Every row gives one point. Examples show where two turns around zero, p and q, send a point. Write where each new point lands after one turn and then the other. Backwards means that the second turn is done in reverse. Each puzzle has new turns, and all numbers are rounded.
(in the rows, 128 means zero)

Turn p:
[114  94 200] -> [ 86  81 178]
[150 152 135] -> [123 159 140]
[146 114  76] -> [181 134 108]
[118 159  83] -> [140 155  81]
[121 140 189] -> [ 75 125 162]
[120 110  84] -> [164 116  98]
Turn q:
[150 130 211] -> [199 177 123]
[106  99  84] -> [ 88 104 161]
[116 151 131] -> [117 142 109]
[141 133  86] -> [109  89 119]
Where do these land?
p, then q backwards: [139 121  89] -> [155 140 157]
q, then p: [135 128 110] -> [134 110 127]
p, then q: [134 109 200] -> [143 193 162]
q, then p: [138 172  68] -> [161  78  83]
q, then p: [ 95 110 173] -> [ 89 171 137]

Turn p:
[153 112 182  94 118 159] -> [124  68 101 130  94 107]
[188 106 175 140 120 112] -> [172 100 111 167  81 132]
[ 93 131 151 189 189  77] -> [114 175 206 162  88 152]
[150 110 188 173 117 141] -> [135 125 107 143  52 143]
[126 150  72 111 140 153] -> [107 129 118 117 188 148]
[ 92  92  90 118 131 134] -> [ 97 160 120 135 158  94]
[131 166  88  87  75 146] -> [149 114  97  69 180 125]
[ 90 157  78 113 133 101] -> [127 156 164 101 182 124]
Turn q:
[169 150 162 188 166 143] -> [107  81 187 147 164 101]
[100 185  92 110  97  99] -> [ 74 160  83 129  94 111]
[142 137 121  80 101 143] -> [151 169 119 118 107 100]
[101 114 155  88 131  79] -> [125 128 121  68  95 159]
[127 102  85 123 113 141] -> [157 136  94 157 124 134]
[119 137 170 144 189 207] -> [136 129 165 111 229 112]
[130  91 171 178 123 135] -> [136 110 182 148 143 172]
[137 107  68 114 104  77] -> [140 110  74 147  67 134]
Where do these land?
p, then q: [103 103 131 167 144 112] -> [ 79 149 146 138 125 126]
p, then q backwards: [147 141 164 157 135 132] -> [130 100 129 133 103  92]
q, then p: [ 82 188 122 142 135 152] -> [ 87 151 187 109 149 135]
q, then p backwards: [102 178 172 163 166 134] -> [ 78 152  99  90 171 154]
p, then q: [125 125 103 107  44  99] -> [139  95 104 103  78  64]
p, then q: [198 111 122 158 115 140] -> [145 116 117 199 140 102]
p, then q: [144  73 149 145 150 157] -> [100 130 111 181 124 165]
p, then q: [160 112 127  59 123 138] -> [162  68 107 128 116 157]
q, then p: [ 91 121  61  55 141  87] -> [149 145  92 112 231 116]

Turn p:
[103 147 103 116 140 107 117 108 138] -> [116 121 113 116 135  98 143 116  95]
[167  96  94 142 143 118 153 143  98] -> [133 149 153 153 119 177 126  91 109]
[115 174 115 118 161 121 148 155 143] -> [151 151 128  83 129 123 155 140  95]
[132 105 147 145 110 156  71 124 151] -> [125 106 106 129 163 120 100 116 182]
[108  96 118 146 153 131 146 102 148] -> [ 81 126 144 123 145 138 157 115 132]
[126 101 183 142 130 116  80 150  81] -> [125  91 128 131 143 159  51 155 131]
[135 195 190 132  88 136 101  99 131] -> [143 129 127 112 103  53  81 167 163]
[133 155 126 134  77 122 153 167 126] -> [178 155 136 160 130 117 135 161 127]
[138 107 106  92 136 117 158 122 151] -> [132 110 135 133 107 140 178 107 121]
[122 104  98 113 142 157 152 110 113] -> [ 96 143 108 139 107 155 154 112 127]
Turn q:
[ 95  96 125 122 117 129 132 123 138] -> [109 131 136 105 132 139 127 150 157]
[103 101 134 106 130 121 116 105 149] -> [112 141 153 123 131 153 116 134 162]
[116 150 150 124 178 135 117  99 139] -> [101 133 152 170 100 140 137 103 132]
[103 145 167 160 123 106 115 108 139] -> [128 133 175 151 118  94 141 142 143]
[150 151 109 203 119 145 124 126 133] -> [138 130  87 164 113  68 125 150 124]
[112 146 121 122 138 127 126 157  94] -> [121 113 130 100 106 120 133 115  97]
[148 148 138 132 124 151 112 108  95] -> [141  85 126 151 119 118 114 110 124]
[104 150 128 110 110 134 123 153 148] -> [152 140 134 104  99 139 148 133 134]
[145 110 125 103 120 118 110 225 125] -> [158 145 121  79 124 162 120 163  57]
[142 153 103 116 136 113 116 103 105] -> [131 125 126 130 125 114 104  80 127]
[191  58 108 109 112 126 218 101 142] -> [116 132  68 131 243 161 143 126 151]
Where do these land?
q, then p: [108 131  86 143 122  97 110 104 144] -> [147 106 123 111 138  73 129 124 113]
q, then p: [ 95 162 151 133 115 121 130  74 160] -> [132 120 185 118 139  88 152 143 161]
q, then p: [125 143 138 102 126 146 166 144  67] -> [ 84 106 126 158  92 168 150 120 124]
p, then q: [110 109 128 130 137 181 120 136 144] -> [116 157  97 123 102 151 147 121 147]
p, then q: [142 134 115 104 126 110 126 182 135] -> [137 105  92 151 156 141 115 117 103]
p, then q: [168 142 103 129 120 112 161  99 115] -> [157 105 153 141 145  85 140 122 149]
q, then p backwards: [158 116 128 179 112 154 126 119 139] -> [ 98 135 136 118  71 133 110 134 118]
p, then q: [109 112 149 121 102 141 114  63 152] -> [104 181 152  99 139 114 133 158 158]
q, then p: [112 120 152 111 111 118 145 166  88] -> [124 100 122 131  87 174 131 145 122]
q, then p: [141  87 147 133 201 136 130 189 137] -> [115 184  79 136 134 163 100 183 105]
p, then q: [140 153 112 123 135  91  81 132 127] -> [118 120 143 135 151 127  75  99 118]

Turn p:
[159 125 132 135 117 140 126  70 116 115  96 116] -> [153 120 113 103 150 159 122  92 117 125 116 168]
[ 91 174 178 207 100 117  93 149  88 129 122  95] -> [142 130 161 172 168 142 117 131 123  73  42  84]
[173  50 105  80 136 130  42 110 161 121 193 172] -> [115  94 156 143 104 138 113 156  70 110 251 184]
[137 152 140 104 147 170 131 178 105 156 114 131] -> [116 133 168  76 126 127 147 161 133 145 113  95]
[104 154 137 161  80  99 133 166  95 181 101  59] -> [134 124 124 120 108  89 114 142 127  77  24 103]
[ 77 120  79 167 162 176 178 149 116 152 119 139] -> [155 144 113 135 112 109 141 132  99 210 103  68]
[ 78 137 186 149 118 109  95  97  89 164 163 105] -> [ 84 134 157 164 117 159  92  97  93  83  81 104]
[181 147 104 100 110  79 151 117 141 127 116 190] -> [143 139 151 127 107 103 132 115 189 147 154 200]
[ 65 134 134 134 154 131 117 153 122 125  66 113] -> [149 190 108 112 141 132 105 147 126 119 107  73]
[ 98 100 122 131 168 141 167 190  67 106 111 111] -> [ 98 165 104 119 160 114 132 192 108 180  88 102]
[141  54 141 136 162 164 127 140 176 114 149 159] -> [134  95 106 145 115 176 123 174 116 166 193 118]
[184 152 118 103 145  87 145  77 188 116 152 122] -> [115  83 110 120 133 109 108  71 182 125 181 165]
[128 160 124  95  74 124 196 101 162 103 114 135] -> [129 141  85 121 105 126 189  82 185 126 123 153]
[174 134  92  89 118 123  92  96 167  83 176 145] -> [124 100 136 135 147 107 155  99 126 107 215 175]
Turn q:
[186 112 178 109 131 142 185  80 117 105 202  87] -> [125 100 186 156 155  69 117 107  88  57 164 177]
[140 121 155 138 134 124 103  41  99  89 102 115] -> [ 63 133 127 151 125 102  91 107  78 113  79 135]
[131 120 137 201 159 163 107 115 109 163 100 122] -> [156 142 149 130 166 151  85 112  99 163  76 106]
[195 125  89 104 163 124 102 160 150  94 152 100] -> [125  89  85  78 168 115 119 122 115  93 179 102]
[ 90 190 107 144 173 101 139 171 121 165 121 105] -> [128 147 153 114 156 136 172 134 137 203 159  82]
[161 108  96 172  87  88 147 142 114  83 153 134] -> [126 103 127 144 101 180 138  81 112  74 155 102]
[137 146  94  83 146 137 151 109 141 180 113 139] -> [133 126 112 102 143 129 156 152 109 170 140 185]
[ 67  55 137 140 136 110 137 140 143 189  91 151] -> [188  99 109 180  95 134 133 150 146 192  82 130]
[ 88 139  96 105  60 154  99 172 169  81 146 109] -> [103 110 126  86 111 152 152 153 218  77 119 111]
[162 163 144 121  89  74 111  87 168 102 188 141] -> [ 61 116 131 145 112 135  91  92 155 103 196 164]
[116 100 138  96 143 143 127 114  86 142 146 168] -> [144 155 107 171 133 120 128 174 106 115 124 150]
[129 171 165  84 124 177 104 158 103 169  70  91] -> [138 167 163  52 113  87 114 189 119 160 105 120]
[ 64 114 128 168 120 127 154 174 143 103  80 202] -> [174 177  91 156  88 153 168  91 179 145  85 102]
Where do these land?
q, then p: [101 188  75 155 126 146 192 152 172  94 120 100] -> [ 85 127  69  92  98 167 136  68 169 173 144 119]
q, then p backwards: [149 156  69 112 152 183 150  83 143  85 182 155] -> [152 143 150  91  99 118 105  95 100  30 124  93]
q, then p: [159  88 178 111  82 104 105 148  93 139 129 125] -> [133 113 146 156 146 125 157 170 109  62 113 161]
p, then q: [100 143 100 145 156 143 161  78 203  83 131 185] -> [120  85 173 133 201 171 104  98 117 134 155 192]
q, then p: [ 66  81 148 157 134 125  79 178  95 136  95 137] -> [182  79 105  81 140  97 120 158 133  82  85 107]
q, then p: [ 97 114 141 122 169 148 170 137 158 109 137 107] -> [126 115  93 136 128 127  80 121 174 155 131 147]
p, then q: [173 124 125  76 105 119  79  99 119 160 109  82] -> [ 91 155  68 152  95 101 135 161 127  74 132 136]
p, then q backwards: [ 90  88 141 183 158  93 129 132  98 184 140 149] -> [112  95 181 165 115 105  81  96  88 166 106 135]
p, then q: [153 168 125  84  64 155 159  83  92 149 115 107] -> [106 156 102 138  79  99 174 120 105 125  97 201]
p, then q backwards: [101  87 101 187 150  94 136 156 158  62 123 110] -> [107  74 132 108 204 119  89 138 121 137 164 173]
q, then p: [114 119 158  95 117  65  74 161 106 138 146 125] -> [123  90 126 169 112  86 142 163 104  73 112 100]
q, then p: [121 148 133 166 204 126 155 117 113 104 106 174] -> [140 122 144 112 154  98  90  53 132 162  91 126]
q, then p: [174 142 184 122  88 138  64 122 114 168 145 106] -> [109 143 185 138 138 144 128 171 108  48 157 116]
p, then q: [193 146 114  78  85 154 139 144 128 180 113 130] -> [146 126 104 136  51  91 146 144 143 101 148 182]

Turn p:
[174 137 141 101 120 134 140 130  92  97 110  93 119 106] -> [142 143  91  80 134 105 153  97 115 129 155 122 150 130]
[108  95 142 131 164 113 122 150 114 132 125 144 139 135] -> [131  99 151 121 133 149 122 118 144 101 103 150 143 129]
[157 123 123 116 142 143 156 129 113 140  76 118 116 107] -> [176 120 121  95 145 123 142 127  95 145 133 135 144 113]
[118 141  92  94 120 120 129 100 155 142 160 129 118 120] -> [107 136 139 136 154 124 147 160 128 133 140 102  83 140]
[114 142 114 127 112 128 118 141 145 106 149 135 102 123] -> [119 148 116 161 147 120 126 137 143 119 144 132 122 144]
[109 140 106  92  99 149 116 128 130 110 161 157 132 149] -> [128 137 112 138 128 126 121 140 178 125 142 118  80 152]
[ 97 136 152 156 131 128  94 116 142 142 118 117 135 125] -> [117 157 146 145 115 148 107 130 122 127  96 112 148 122]
[116 125 118 150 138  99 131 122 142 131 106 136 153 135] -> [123 110 136 140 109 132 136 149 115 134  93 139 138 136]
[112 107 118 156 156 120 129 131 107 148 115 116 128 158] -> [136  92 140 131 119 128 116 142 126 103 106 121 150  97]
[176 142 138 124 107 136 124 151 120 137 118 105 131 106] -> [141 144 130 104 113 110 125 110 102 139 168 126 148 143]
[156 155 136 131 136 147 151 135 104 123 125 113 132  98] -> [141 129 102 112 124 147 142 107 102 137 162 121 143 126]
[105  98 141 156 118 127 140 125 135 143 122 116 143 126] -> [132 133 151 144 104 129 131 118 112 115 104 141 123 103]
[123 139 124 116 100 118 123 109 129 129 159 162 110 136] -> [104 129 114 140 144 118 104 129 136 133 130 124  85 144]
[124 139 142 107 127 125 136 134 157 114 152 148 123 162] -> [111 116 133 150 140 119 130 115 169 154 130 127 114 140]
[129 101 132 163 152 134 110 117 137 126 124 131 138 133] -> [112 129 141 124 115 144 117 145 132 126 112 151 149 100]
Turn q:
[149 108 118 130  95 154 129 157 134 114 141 122 132 137] -> [140 147 139 132  99 150 163 133 129 130 132 147 107 134]
[137 115 115 126 126 139 147 132 146 113 148 163 130 111] -> [126 129 113 125 147 143 147 117 141 143 130 154 110 155]
[ 82 126 124 131 149 135 128 135 139 119 102 137 154 105] -> [107 134 113 130 161 142 129 135 157  94 107 126 147 121]
[112  94 146 106 105 143 145 130 105 135 122 151 126 133] -> [135 121 148 171 128 155 126 117 138 143  99 137 126 132]
[173 150 137 125 141 109  99 150 113 154 118 122 130 119] -> [140 132 153  82 117 111 108 111 130 137 137 126 119  92]
[143 169 160 120 113 108 102 115 136 112 139 108 123 141] -> [100 136 146 117  94  95  97 138 110 128 150 137 132 134]
[152 163 148 166 112 108  96 126 118 152 130 119 100 135] -> [123 125 162 108 113 107 122 120 105 146 177 116 153 105]
[135 132 147 149 131 107 124 117 116 120 158 108 141 137] -> [141 133 127 117 111 109 120 125  99 124 131 142 158 140]
[124 174 115 133 144 122 103 113 112 134 156 124 131 156] -> [108 131  92 110 104 116 108 129 101 148 142 118 149 108]
[ 99  94 120 128 156 127 133 111 162 110 104 141 136 147] -> [131 112  93 159 139 113 137 130 170  99 122 123 133 142]
[ 90 104 121 114 156 134 123 121 142 123 129 118 111 112] -> [128 110 105 154 159 127 125 145 127  99 122 139 120 116]
[134 108 110 121 112 140 136 106 110 127 107 129 130 110] -> [138 125 135 138 135 158 123 110 125 115 123 105 110 142]
[131 159 119 132 122  82 121 139 120 128 134 114 118 139] -> [107 128 136 109 117  89 137 119  99 134 125 115 132 116]
[129 113 114 121 121 147 159 124 147 170 123 129 137 118] -> [145  96 132 117 139 158 142 150 144 140 114 114 119 139]
[130 111 128 119 137 163 175 144 119 110 109 135 122 120] -> [151 161 129 150 156 146 136 142 147 140 107 122 107 143]
Where do these land?
q, then p: [127 120 142 107 140 151 121 109 144 148 175 115 123 119] -> [143 118 137 113 130 129  90 141 148 105 150 162 120 138]
q, then p backwards: [136 139 131 115 144 145 117 128 128 124 176 125 149 107] -> [152 113 125 145 128 134 119 115 109 117 113 164 133  99]
p, then q backwards: [151 122 126 167 100 115 115 119 142 130 128 133 138 147] -> [124 153 155 103 122 117 112 127 128 119 148 121 125 159]
p, then q: [115 106 137 106 142 142 117 120 141  90 118 159 124 124] -> [113 121 109 120 147 122 127 140 177 145 141 120 110 127]
q, then p backwards: [112 134 150 142 135 138 133 119 103 139 120 123 135 123] -> [121 138 138 144 147 135 106 135 131 140 112 122 112 126]
p, then q: [116 128  87 140 145 126 139 116 128 109 114 118  96 106] -> [142 167 109 104 158 125 149 117 129 133 108 127 122 117]
p, then q backwards: [115 116 143 117 140 128 122 152 135 120 123 120 138 172] -> [128 108 150 130 127 112 129 135 139 146  97 146 147 147]
p, then q: [133 110 147 131 130 124 115 125 142  31 112 128 115 158] -> [ 80  95  96  89 149 119 159 120 179 122 114 101 129 158]
p, then q backwards: [126 113 115 132 125 137 123 121 122 143 137 139 147 139] -> [139 129 131 104 120 138 115 130 139 139 124 114 132 129]
p, then q: [139 132 135 142 145 134 127 144 108 138 118 137 104 114] -> [142 135 104 117 119 144 109 107 129 121 129 143 127 120]
p, then q: [123 111 140 140 103 123 138 154 133 146 136 125 139 116] -> [123 136 144 145 120 125 115 107 117 141 147 133 146 148]
q, then p: [122 164  82 143 127 103 138 116 140 152 126 123  95 131] -> [129 108 148 122 142 121 163 118 115  75 131 103 122 109]
p, then q backwards: [122 105 145 123 143  69 126 114 123 150 139 116 145 110] -> [109 136 119 116  86  83 132 134 124 129 130 115 144  94]
q, then p: [116 157 132 110 127 146 111 147 142 150 116 121 139 118] -> [152 159 148 139 143 143 137 118 139 117 132 133 129 148]
q, then p: [152 135 104 111 100 142 120 120 104 142 112 121 126 112] -> [139 163 120 115 145 121 117 110 131 122 141 104 127  99]
q, then p: [115 155 141 139  93 111 131 159 116 120 113 137 120 168] -> [131 133 136 160 103 133 135  96  89 131 101 104 118 138]
p, then q: [156 129 120 111 136 142 185 114 124 144 113 136 143 112] -> [168 107 138 137 145 148 120 119 109 165 114 126  98 129]
